Rows are points. The ring and each string are closed loops that go straight from each point to the next, and from the last back to the first. Before rounding, they use only three directions, however many columns there are. Count how often each string passes through the ring. Passing back the other way cancels.
In the rows, zero is written as 128.

Ring:
[[139  72 111]
 [130  99 158]
 [106 161 188]
 [ 86 190 159]
 [104 169 115]
 [128 126  95]]
String:
[[113 181 184]
 [ 91 230 208]
 [ 67 219 174]
 [ 71 197 141]
 [ 87 221 127]
 [119 185 129]
 [124 153 133]
 [120 134 127]
 [142 142 128]
 [164 107 112]
 [126 128 136]
 [113  98 124]
 [118  54 130]
 [137  92 187]
 [133 154 216]
 [124 173 187]]
Times through: 1

Ring, 9 rows:
[[151 105 124 149  79 160]
 [187 100 138 159  66 165]
 [186 120 149 159  87 174]
 [166 147 153 153 118 183]
 [144 172 145 143 141 188]
 [130 184 128 132 147 186]
 [117 179 111 126 139 178]
 [109 158 107 128 126 170]
 [127 121 116 141  98 162]]
String, 31 rows:
[[134 130 138 148 113 172]
 [170 128 124 147  85 168]
 [228  90 124 159  29 159]
 [244  80 136 167  21 160]
 [210 112 128 155  56 167]
 [162 132 136 149  99 173]
 [139 137 145 150 119 176]
 [166 133 133 148  96 173]
 [214 111 137 159  59 169]
 [249  86 145 170  29 165]
 [220  85 152 170  46 166]
 [233  82 133 165  27 160]
 [206 104 121 153  48 162]
 [151 130 131 147 100 170]
 [133 119 138 151 106 168]
 [121 112 134 150 105 164]
 [114 139 138 145 130 173]
 [134 135 124 142 108 169]
 [146 132 103 135  87 162]
 [119 139  90 126  98 159]
 [ 94 152 101 126 126 165]
 [ 85 157 118 131 144 172]
 [105 152 131 139 139 175]
 [110 151 129 139 134 174]
 [ 77 157 117 130 148 171]
 [ 91 149  99 126 124 163]
 [115 135  97 130 102 160]
 [161 130 106 138  80 163]
 [138 132 123 142 103 168]
 [110 128 138 147 124 170]
 [125 110 138 152 103 164]]
Times through: 0
String (29 x 6):
[[116 110 114 142  94 157]
 [148  96 111 146  66 153]
 [175  90 111 150  48 152]
 [170 116 121 148  75 164]
 [173 121 122 147  78 166]
 [213  86 123 158  34 157]
 [212  76 141 168  38 159]
 [172 105 151 162  84 169]
 [148 128 149 154 111 175]
 [169 132 133 149  93 172]
 [186 129 138 153  86 174]
 [148 142 140 148 115 177]
 [187 141 135 149  92 177]
 [187 153 143 150 105 183]
 [161 150 132 144 110 178]
 [116 160 149 145 149 183]
 [114 197 154 139 179 197]
 [144 206 129 129 156 194]
 [103 204 136 129 180 194]
 [106 175 135 135 157 184]
 [124 163 128 136 135 179]
 [ 91 175 133 133 163 182]
 [ 87 191 109 120 162 180]
 [ 88 184 100 118 151 175]
 [ 79 164 131 134 160 177]
 [131 148 120 137 116 172]
 [154 140 101 133  87 164]
 [126 142 128 141 120 172]
 [ 98 139 134 142 135 171]]
Times through: 0
